Every row gives one point. Before rounding, the points of a table are all equally far from one centre. They may lie mostly on one side of it. Where is the centre, to within rounding?

Points:
[[ 51 -55]
 [ 11 -52]
 [  0  38]
 [ 52 -55]
 [ 44 -57]
 [-18 -13]
 [ 15 -54]]
Centre: [36 -3]

Points:
[[  9  25  10  43  26  42]
 [  7  51  16  58   7  32]
 [-31  35  10  27 -11  33]
 [ 15  50  10  44  -7  36]
 [-23  38  26  54  18  30]
 [ 13  38  18   5 -21  32]
 [-32  23  11  13  -6  33]
 [-19  55 -12  28  -7  26]
 [ 19  60  20  38   2  34]
 [-37  19  -9  -6  -6 -14]
 [-33  28  48  26  18  22]
 [-28  52  10  -2  10  28]
 [-43  51  36  44  17 -15]]
Centre: [ 1 30 14 24 11 -9]

Points, 16 rows:
[[-19   3  22  23  -3   2 -31  43  32   5   7]
 [-29  -9  27 -13  -9 -22  -1  60  18  22  -8]
 [-12  33  53 -25  -5  -9  -8  48   1  -1 -32]
 [ -7   9  48 -31   2 -21 -23  43   9  10   2]
 [ -5  -6  16 -17  19 -42 -48  30  -5  10 -20]
 [ -6   7  44  17  16 -17 -13  41  25 -27  -9]
 [  3  20  44  -5  12 -35 -43  22 -12 -10 -14]
 [ 14 -16   8 -35  24 -26 -10  19 -16  17 -25]
 [  2   7  22 -13  33 -35 -31  42 -22 -16 -10]
 [-37   0 -12   3   8  -6 -45  51 -10  -9   5]
 [  3  15  41  17  -9 -31   1  10  34   0   5]
 [ -6  19  41   4  16  10 -44  26   9  -3  -6]
 [ -4  33  43  -2  16 -44 -10  29  -2  12  -1]
 [  8  21  23 -15   5 -22 -54  23   0  17   6]
 [-15 -14  30  11 -18 -23 -25  14  15  26   5]
 [-34  10  35  25   1  -3 -10  43  10  20 -20]]
Centre: [ -6  14   0  -6  -9 -13  -7  24   1  -8 -16]
